Every row gives one point. The ring and each string are closed loops that go straight from each point to the next, and from the last back to the first. Before rounding, they use only three directions, however many columns there are. Count how often each string passes through the ring. Passing back the other way cancels.

Ring (6 x 4):
[[ 31   6  46  17]
 [ 10  23  18  33]
 [-17  10 -15  13]
 [-19 -21 -13 -18]
 [ -4 -46  22 -21]
 [ 22 -31  50  -5]]
String (28 x 4):
[[ -4 -37  38  15]
 [ -2 -28  33  15]
 [ 16 -17  33  -5]
 [ 29  -5  30 -18]
 [ 14  -9  27  -1]
 [  3 -26  45  28]
 [ 30 -16  66  25]
 [ 52   2  72  18]
 [ 50  13  53   3]
 [ 43  13  42  -1]
 [ 49  12  61  17]
 [ 45   9  60  19]
 [ 50  15  47  -3]
 [ 38   9  34 -11]
 [ 62   8  63  -8]
 [ 42 -14  67   7]
 [ 15 -37  66  27]
 [  3 -34  47  22]
 [ 12 -20  34   0]
 [  5 -39  46   9]
 [  1 -57  55  10]
 [  8 -73  63 -11]
 [ 19 -47  42 -32]
 [ 17 -48  40 -32]
 [  8 -61  46 -23]
 [ 20 -42  37 -36]
 [ 21 -11  20 -26]
 [  4 -29  31   0]]
Times through: 1

Ring, 9 rows:
[[ 74  20 -11  44  35 -40   8   2  11]
 [ 61  49   2  37  34 -11   0 -11   3]
 [ 15  47  10  11   4  25 -17 -26 -12]
 [-19  30  11  -7 -21  43 -28 -32 -21]
 [-62 -14   6 -31 -55  54 -37 -33 -32]
 [-65 -50  -7 -32 -66  34 -35 -23 -28]
 [-32 -60 -21 -13 -53  -2 -24  -9 -12]
 [ 16 -43 -26  14 -21 -34  -9   2   3]
 [ 56 -11 -21  35  13 -46   3   6  11]]
String, 22 rows:
[[  99   44    2   56   73  -34   22    3    6]
 [ 103   76   -3   61   55  -38    7   -5   21]
 [  53   53   -4   34   14  -14  -11  -14   10]
 [  13   12   -3   11   -7    4  -15  -16   -6]
 [  15   29   13   10   16   25   -8  -20  -19]
 [  -1   59   20    2   -1   47  -23  -35  -20]
 [ -29   45   17  -12  -27   58  -34  -40  -24]
 [ -51   17   22  -26  -29   71  -31  -39  -39]
 [ -28   -5    6  -13  -25   36  -23  -24  -25]
 [ -41   -7   -6  -17  -57   28  -38  -27  -15]
 [-101  -39   -4  -50 -100   60  -56  -38  -32]
 [ -95  -62   -3  -49  -83   55  -43  -30  -39]
 [ -37  -43    2  -19  -27   30  -16  -17  -32]
 [ -12  -20  -10   -2  -31    5  -21  -15  -11]
 [ -34  -55  -29  -11  -71  -11  -33  -11   -2]
 [ -24  -79  -43   -5  -76  -38  -30    0    8]
 [   7  -71  -31    9  -28  -39   -7    7    1]
 [  17  -32   -9   12    3  -12    0   -1  -11]
 [  14   -7  -14   13  -17  -13  -15   -9    0]
 [  59   -2  -28   39    2  -54   -4    5   21]
 [ 110   15  -22   65   53  -74   20   16   25]
 [  70   14   -1   40   50  -26   15    2   -1]]
Times through: 2
String (27 x 9):
[[ 58  13 -20  38   8 -42  -4   0  16]
 [ 46  14 -12  30   9 -26  -5  -5   7]
 [ 61  31 -13  39  16 -32  -4  -5  14]
 [ 32  16  -4  21   8  -8  -7 -10  -2]
 [ 60  41   8  34  46  -5   7  -9  -5]
 [ 80  80  10  47  54  -8   4 -14   5]
 [ 57  73   3  36  22  -4 -11 -19   8]
 [ 21  28  -5  16  -8   1 -18 -18  -1]
 [ 14  12   5  10   6  13  -9 -16 -15]
 [ 29  41  14  18  27  21  -4 -19 -16]
 [  8   3  -1   8  -6   8 -13 -15 -11]
 [ 25  31  -3  18  -3   0 -16 -17  -1]
 [ 20  13   4  13  10   8  -6 -14 -13]
 [ 58  45  10  33  46  -1   6 -11  -7]
 [ 88  58   7  50  63 -20  14  -5   4]
 [ 39  12   4  23  30  -3   4  -7 -11]
 [ 41   8   0  25  26  -9   4  -5  -7]
 [ 75  10  -3  42  53 -31  18   5   0]
 [110  16 -27  66  44 -80  16  16  31]
 [ 83  -6 -20  49  38 -59  16  13  15]
 [ 27 -14  -4  17  13 -10   1  -4 -10]
 [ 25  -8 -15  19  -9 -21 -10  -5   2]
 [ 49 -14 -28  33  -5 -51  -5   5  17]
 [ 16  -6 -14  14 -16 -13 -15  -9   0]
 [ 30 -16  -6  18  15 -14   3  -2  -9]
 [ 74 -13 -18  44  35 -53  15  12  10]
 [ 92   6 -27  56  31 -71  11  13  26]]
Times through: 2
